Rows are points. Two turns around zero, p and q, are shown by what they do to some points. Where does a point land after both, in the order given? Backwards means that the second turn is done in reverse. Each puzzle has new turns, and all numbers are rounded.

Turn p:
[0.82 0.86 1.75] => [0.68 1.96 0.40]
[ 0.17  1.75 -1.29] => [ 0.05  0.11 -2.18]
[-1.19 -0.06 -1.22] => [-1.14 -1.08 -0.67]
[ 0.44 -0.03 -1.16] => [ 0.48 -0.88 -0.73]
[-0.24 -2.51  1.91] => [-0.07 -0.12  3.16]
Turn q:
[ 0.21  1.60 -1.76] => [-1.18  2.02  0.46]
[-0.48  1.68  0.88] => [0.73 0.55 1.73]
[-0.69 -0.65  0.02] => [-0.42 -0.85  0.02]
[ 0.96 -2.62  0.86] => [ 0.88 -1.71 -2.20]
Where do these land?
p, then q backwards: [-0.04 -1.84 -1.81] => [-1.50 -1.61  1.35]
q, then p backwards: [-1.34 -0.62  1.53] => [ 0.35 -1.91 -0.87]
p, then q backwards: [2.51 2.02 0.17] => [3.10 0.36 0.81]
p, then q: [-1.86 -0.74 -0.79] => [-0.91 -1.91  0.37]
q, then p: [0.76 0.78 0.92] => [ 1.20  0.69 -0.32]
q, then p: [-0.03  0.40 -0.02] => [-0.01  0.40 -0.03]

Turn p:
[ 1.69  2.19 -0.53 -2.28] => [-0.30  3.54  0.01 -0.72]
[-0.66  0.32  0.16 -1.71] => [-0.85  0.65  1.03 -1.13]
[-0.27  0.28 -0.60  1.92] => [-0.20 -0.92 -1.54  0.97]
[-0.26 -0.28 -1.52  1.43] => [ 0.18 -0.99 -1.87 -0.10]
[-1.47 -0.64  2.20 -0.11] => [-0.82 -1.30  2.15  0.67]
[ 0.98 -1.87  0.30  0.76] => [ 2.00 -0.99  0.22  0.33]
Turn q:
[-0.29 -1.05  1.16  0.73] => [-1.16  0.00  1.31 -0.04]
[-1.94  1.98  2.07 -1.40] => [ 1.23  3.28  0.95 -0.88]
[ 0.74 -0.99  0.89 -1.42] => [ 1.06 -0.81  1.55 -0.36]
[ 1.45  0.48 -0.93  0.65] => [ 0.17 -0.84 -0.97  1.39]
[ 0.58  0.26 -0.56 -0.62] => [ 0.84 -0.44 -0.43  0.11]
[-0.55 -0.68 -2.63  2.05] => [-2.15 -1.18 -2.41 -0.24]
Where do these land?
p, then q: [-2.57  1.53 -1.44 -0.79] => [ 0.26  1.06 -0.72 -3.15]
q, then p: [-0.70  1.97  0.29 -1.33] => [ 0.08  2.28 -0.88  0.52]
q, then p backwards: [-0.28 -0.05  1.74  0.16] => [ 0.21  0.44  1.29 -1.11]
q, then p: [ 0.18 -0.90  0.38 -0.86] => [0.64 0.12 1.14 0.06]
p, then q: [ 2.07 -1.67  0.09  1.90] => [-0.42 -2.33 -0.22  2.25]
q, then p: [ 1.30 -0.88 -1.06  0.93] => [ 0.74 -1.88 -0.34 -0.50]

Turn p:
[ 0.64  2.12  1.70 -0.26  0.43 -0.78 -1.11 -0.17] => [-1.53  1.30  1.26  1.45 -0.98  0.04 -0.30 -1.07]
[-1.75  1.74 -0.74 -0.24  1.42  0.57  1.45 -2.48] => [-1.24  0.25 -0.37 -2.40 -0.16  0.52  2.03 -2.32]
[ 1.54 -1.29 -1.92  2.22 -0.80 -1.49 -0.94 -0.54] => [ 2.76  0.27 -2.07  1.60 -1.23  0.28  0.57  0.49]
[-0.06 -0.49 -0.45 -0.76  0.01  1.32  0.75 -1.89] => [ 0.22 -1.28  0.62 -1.34 -0.19  0.89  1.48 -0.18]
[ 0.56 -2.44 -0.10  1.46 -0.97  0.13  1.35  2.38] => [ 1.96 -0.53 -0.89  0.89  2.65 -0.74 -0.75  1.74]
[ 0.35  2.35 -1.10 -2.04 -0.29 -1.51 -0.82  0.80] => [-1.15  1.29  0.51 -0.29 -2.37 -2.37 -0.24  0.26]
[ 1.25 -2.63  0.53 -0.76  0.25 -0.63  0.09  1.05] => [ 2.18 -1.07  1.07  0.44  0.54 -0.45 -1.70  0.54]
[-1.04  0.95  1.79 -2.28  0.82  0.88 -1.91  0.54] => [-2.54 -0.02  1.85 -0.66 -0.87  0.68 -2.05  0.05]
[-1.57 -1.28  0.96  0.72 -1.00 -0.02  0.44 -1.32] => [-0.39 -2.20 -1.09  0.41  0.83  0.79  0.21 -0.89]
[-0.42  1.89 -1.65  1.78  0.73 -0.39  0.09  2.06] => [-0.31  3.09 -1.89 -0.26  0.52 -0.87 -0.02  0.53]
[ 0.49 -0.92  0.98  0.17 -0.61  1.93  0.62 -0.45] => [ 0.05 -1.11  0.98  0.16  1.28  1.25  0.79  0.84]
Turn q:
[-0.20 -0.15 -1.06  1.54 -1.66  1.63  1.67  2.19] => [-0.63  0.78 -1.72  1.72  0.40  2.45 -1.56  1.03]
[-1.06  1.17 -0.36 -0.75  1.91 -1.16  0.97 -0.36] => [ 0.08  1.05  0.45 -0.03  1.21 -0.59  2.47 -0.09]
[ 0.94  1.83 -1.73  1.55 -1.09  1.37 -0.04 -1.44] => [ 1.10  0.80 -0.80  1.38 -0.07  0.87 -1.13 -2.89]
[ 1.69 -1.08 -0.86 -0.67 -0.40 -0.31 -0.90 -1.31] => [-0.27 -1.85 -0.78 -0.45 -0.73 -0.95 -0.22 -1.49]
[ 1.43 -0.41  0.59 -1.13  0.21 -1.57 -0.39  1.12] => [ 0.53 -0.97 -1.05 -0.63 -0.94 -1.26  0.82  1.38]
[-2.10 -1.64  1.94 -0.56 -0.36 -1.79  0.13 -1.12] => [-2.03 -0.35  2.74  0.01 -1.01 -1.08  0.78  1.11]
[-0.89  1.21 -0.56 -1.27 -1.66  1.40  1.92 -1.24] => [-1.64  2.07 -0.42 -0.17 -1.04  1.64  0.50 -1.70]
[-0.86 -1.14 -0.78 -0.11  2.12  1.55 -0.85  0.58] => [-0.24 -0.64  0.23 -1.40  2.77  0.34 -0.57  0.19]
[ 1.16  1.31  2.21  1.50  2.13 -0.71 -0.72 -0.95] => [ 3.30 -0.66  2.06 -0.07 -0.16 -0.23  1.00 -0.02]
[-0.11 -1.09  0.61 -0.09 -1.19 -0.41 -1.78  2.53] => [-0.20 -0.25 -0.71 -0.35 -0.40 -1.18 -2.08  2.48]
Where do these land?
p, then q backwards: [-1.27 -0.10 -0.11  0.13  0.70 -0.01 -0.27 -0.30] => [ 0.36 -0.22 -0.54 -0.66 -0.34  1.12 -0.09 -0.15]
q, then p: [-0.43 -1.34 -3.04  0.14  1.35 -0.80 -0.13 -1.65] => [ 1.50 -0.59 -1.21 -1.33  0.27  0.98 -0.28 -3.08]
q, then p: [-0.93  2.07  1.03 -2.09 -0.25 -1.37  1.31  0.58] => [-1.64  0.79  0.09  0.00  0.83 -2.81  1.63  0.04]
p, then q: [ 1.21  1.51  2.72  0.84 -0.43  2.01 -1.43  0.19] => [ 1.10  1.69  2.17  0.24  1.10  2.22 -1.37  1.15]
q, then p: [-0.88 -0.52 -1.29  1.41 -0.57 -0.33  0.68 -0.44] => [-0.11  0.49 -1.44  0.19  0.66  1.50 -0.01 -0.85]
p, then q: [ 0.92  0.08  2.48 -0.06  0.30  2.15  0.87  1.53] => [ 1.80  0.29  2.00 -1.30  1.32  0.79  0.44  1.80]
q, then p: [ 1.14  0.47  1.73 -0.39 -1.59  1.74 -0.32 -1.32] => [-1.20 -1.86  1.02  0.83 -1.34  0.63  0.96  1.52]
q, then p: [ 2.49 -0.09 -1.00  1.68  1.02 -1.45 -0.01  0.01] => [ 3.40  0.04 -0.55  0.72  0.46  0.40  0.62  0.09]
q, then p backwards: [-2.46 -2.09  0.32 -1.92 -0.54 -2.19 -0.32  0.90] => [-0.78  2.39 -0.08 -2.05 -2.25  1.08  0.32  1.81]
q, then p: [ 0.21  0.00 -2.84  0.25  0.01  0.26 -0.39  0.51] => [ 1.12  1.02 -1.37 -1.28 -1.19  0.78  0.10 -0.89]
